Each row of a before or after table is a point. One or more steps were done to the points. Then noise was added and the rows were shuffled. The steps act on how far a point lies along the listed directions, d1 being the first. What was done? A step turns or swaps two directions, mirrors them in a line or flattens them onto one, adds a multiple of one to another, or multiplies one. Angles are multiples of 10 degrees, from the lower direction toward the higher: turns from -170 to 170, lines from 10 to 170 but not 90. Use the fewest steps. Two steps may share a direction if one is a turn and the other turns, adds or multiplies; they go together, in the order done. Otherwise the lowest direction goes first.

Directions:
(1): [ -5.7 -32.9  -8.1]
(2): [-32.4   7.7  -8.5]
(3): [-10.0  -6.2  32.3]
Before (13 x 3):
[[ 0.8 -3.8 -3.8]
 [ 2.8  8.1  2.0]
 [-3.5  6.4  9.0]
 [-1.4  0.1  2.2]
 [-7.8 -0.5  4.1]
 [-3.5 -1.4 -1.1]
 [ 1.8 -1.4 -5.9]
 [-8.1  3.8  2.2]
 [-2.9  1.8  1.1]
 [-4.2  8.7  1.1]
 [-3.0  1.2  6.3]
 [ 4.9  2.8 -3.3]
 [ 5.0 -1.1 -3.6]]
After (13 x 3):
[[  3.3   5.1  -2.3]
 [ -9.7  -4.9   6.7]
 [  8.2   2.9   3.4]
 [ -7.6   0.7  -0.3]
 [ -6.8   1.3  -4.3]
 [ -5.5  -5.3   1.7]
 [-20.4   1.2  -2.7]
 [-16.5  -2.0  -3.8]
 [-14.5   3.7   4.8]
 [  2.0   0.8   9.5]
 [ 11.7   1.9   1.7]
 [  3.5   1.7  -3.7]
 [ -2.2  -1.6   0.8]]
Steps: turn d1 and d3 by -70 degrees; multiply d2 by 2.5

Directions:
(1): [ 11.3 -26.4 -27.0   4.8]
(2): [-19.9  -7.9  -6.5 -32.8]
(3): [ 29.4  16.0  -6.8 -20.3]
Before (14 x 4):
[[ -0.6  -2.6  -3.5   5.1]
 [ -2.1   0.1   5.2   5.8]
 [ -6.5  -1.7  -3.4  -7.4]
 [ -2.0   0.5   4.7   1.9]
 [ -8.4  -2.7  -1.6 -14.6]
 [  1.3   4.8   1.4   1.5]
 [ -2.2  -5.4  -3.0  -4.0]
 [ -4.0  -1.9  -0.3  -5.3]
 [  3.0   5.7   2.2   1.1]
 [ -3.2   1.8   0.2   3.5]
 [  8.3   5.6  -2.6  -3.1]
 [  0.0  -0.6   2.0   5.2]
 [ -3.2   0.8   2.7   4.3]
 [  2.3   2.9   1.9  -2.4]]
After (14 x 4):
[[  8.1   3.6  -1.1   4.0]
 [-16.2  -5.1  -4.9 -29.1]
 [  3.9  -0.8  -1.1  -2.2]
 [  1.9   3.4   4.4   0.3]
 [-12.2  -2.9  -4.1 -16.7]
 [  2.9   3.4   3.7   6.8]
 [  5.7   3.5  -0.4   4.1]
 [  1.3   4.8   4.4   3.3]
 [  8.2  -2.3  -7.1   2.4]
 [  3.8   4.7   7.3   6.6]
 [  0.0   5.0   0.6   2.7]
 [ -9.2  -5.3  -1.3  -7.8]
 [ -6.3  -2.5  -0.6 -12.0]
 [ -2.0   0.7   1.3   7.5]]
Steps: turn d1 and d3 by -60 degrees; multiply d2 by 2

Directions:
(1): [-20.4 -42.4  -5.2   4.1  -8.8   2.1 -19.7  20.7]
(2): [ -4.1  -2.3  22.1  27.5  38.7 -18.5  -4.3   5.6]
(3): [ -8.5 -15.6   3.1 -10.6  18.2  19.6 -12.1 -43.1]
Before (9 x 8):
[[ 6.4  8.5  0.2  5.5 -1.4 -4.1  7.5  6.8]
 [-0.2  2.6  1.8  3.1  1.9  1.3  1.0 -3.9]
 [-3.2 -5.7 -4.0 -6.6 -6.3  6.0 -3.6 -3.4]
 [-4.1 -4.5 -0.2  3.3 -1.9 -3.1 -3.0 10.7]
 [ 2.1  3.4 -4.5 -6.3 -8.9  5.1  5.0 -3.8]
 [ 1.3 -6.3  0.8  5.7  0.0  0.3 -2.2  1.8]
 [ 1.8  1.3 -2.1 -1.6  3.1  3.7 -2.8 -3.0]
 [-3.2 -8.8 -2.0 -0.2 -4.3 -1.4 -4.2  7.7]
 [-2.7 -5.5 -6.7 -1.9 -9.3  3.7  1.9  3.9]]
After (9 x 8):
[[ -5.1  -8.6  -0.6   6.9   1.2  -1.9  -0.7   7.7]
 [  1.1  -0.9  -2.7  -2.2   2.6   4.7  -3.8  -2.9]
 [ -0.8  -2.3   4.3   6.4   6.4  -6.8  -1.9   6.8]
 [ -4.9 -10.2  -3.5  -2.0  -6.9   3.5  -1.7   3.1]
 [  4.3  -0.1   2.7   6.7   3.3  -1.1   0.6  -1.0]
 [  5.7   6.5  -4.5   1.3 -10.7  -2.0   7.8  10.6]
 [ -6.3 -10.6   1.7   0.8   3.9   1.8  -7.1  -1.5]
 [ -0.1   4.5   3.8   6.6   4.5  -7.1   1.1   9.0]
 [ -0.1   2.1  -0.7   0.1  -2.1   3.4   1.4  -5.1]]
Steps: turn d1 and d2 by 80 degrees; multiply d3 by 1.3

Directions:
(1): [ 16.3   8.4  46.7  21.9   6.7 -16.3  15.3   1.7  -0.3]
(2): [ 13.7 -20.4 -21.6  35.9   7.6   9.0  19.4 -12.5  22.7]
(3): [-22.5   3.0  -3.9  33.0 -28.4   5.8   2.4  25.8 -20.4]
(4): [ -7.8 -40.0  20.2  -0.9   9.7  12.5 -23.1  22.7  13.3]
(5): [ 17.4  -8.2  -9.8 -20.2 -11.0 -15.4  29.3  36.9   9.8]
Before (12 x 9):
[[-0.4 -8.9 -4.1 -1.9 -0.2  4.4 -0.4  6.8  4.1]
 [-6.7  2.7  9.6  5.7 -0.9  2.3 -5.1 -0.4 -5.9]
 [-4.0  7.7  3.1  1.7 -4.7  1.6 -1.5 -0.4 -9.3]
 [-6.1 -5.8 -8.9 -1.4 -3.2  5.1 -7.7  2.8 -1.0]
 [-3.1 -7.5 -0.9 -0.5  1.1  3.4  0.2 -0.3  3.5]
 [-9.7  3.5 12.0 -1.6  0.2  1.5 -5.1  1.8 -5.1]
 [ 0.2  8.4  2.7  2.1 -6.4  0.2 -1.3  0.0 -6.7]
 [ 0.1  6.0 -2.3 -0.7 -6.2 -4.3  2.9  4.4 -8.0]
 [-5.4  7.1 -4.1 -2.8 -3.7 -0.8 -0.2 -0.1 -2.5]
 [-1.2  7.7  0.5  4.1 -7.1 -2.8  3.8 -1.6 -5.4]
 [ 4.3 -4.7 -2.2 -3.5  4.3 -1.6  1.5 -2.2  2.5]
 [-1.4 -6.9 -3.5 -0.1 -1.7  5.8 -4.4  2.1  1.5]]
After (12 x 9):
[[-1.4 -5.8 -0.4  4.7 -2.9  4.8 -3.2  4.4  0.0]
 [-5.0 -7.1 -0.7  1.6 -0.8  2.8  0.7  1.1  2.2]
 [ 0.0  8.2  7.8  0.8 -1.3 -0.3 -0.5 -3.0 -6.9]
 [-1.1 -8.1 -1.4  3.1 -2.6  3.9  0.4  9.3  1.9]
 [ 0.9 -5.7 -7.1 -3.4  0.9  0.3  0.5  0.4  0.9]
 [-6.5 -3.1 -0.4  7.5 -6.8  2.2 -3.4  7.5 -3.9]
 [-2.5  3.1 13.5  2.7  3.6  0.2 -4.7 -4.2 -3.0]
 [-4.9  8.3  0.0  0.9 -4.6 -2.3  1.3  1.0 -3.4]
 [ 3.3  6.4  2.2  0.6 -3.4 -7.2  3.5  3.4 -6.5]
 [ 4.1  8.7  6.5 -0.1 -2.9 -1.3 -0.8 -2.5 -4.5]
 [ 2.0  7.8  4.3  2.3 -3.5 -4.9  5.1 -5.2 -2.5]
 [-7.6  3.3 13.2 -5.1  3.4  0.7 -4.4 -0.7 -3.0]]
Steps: turn d1 and d3 by -60 degrees
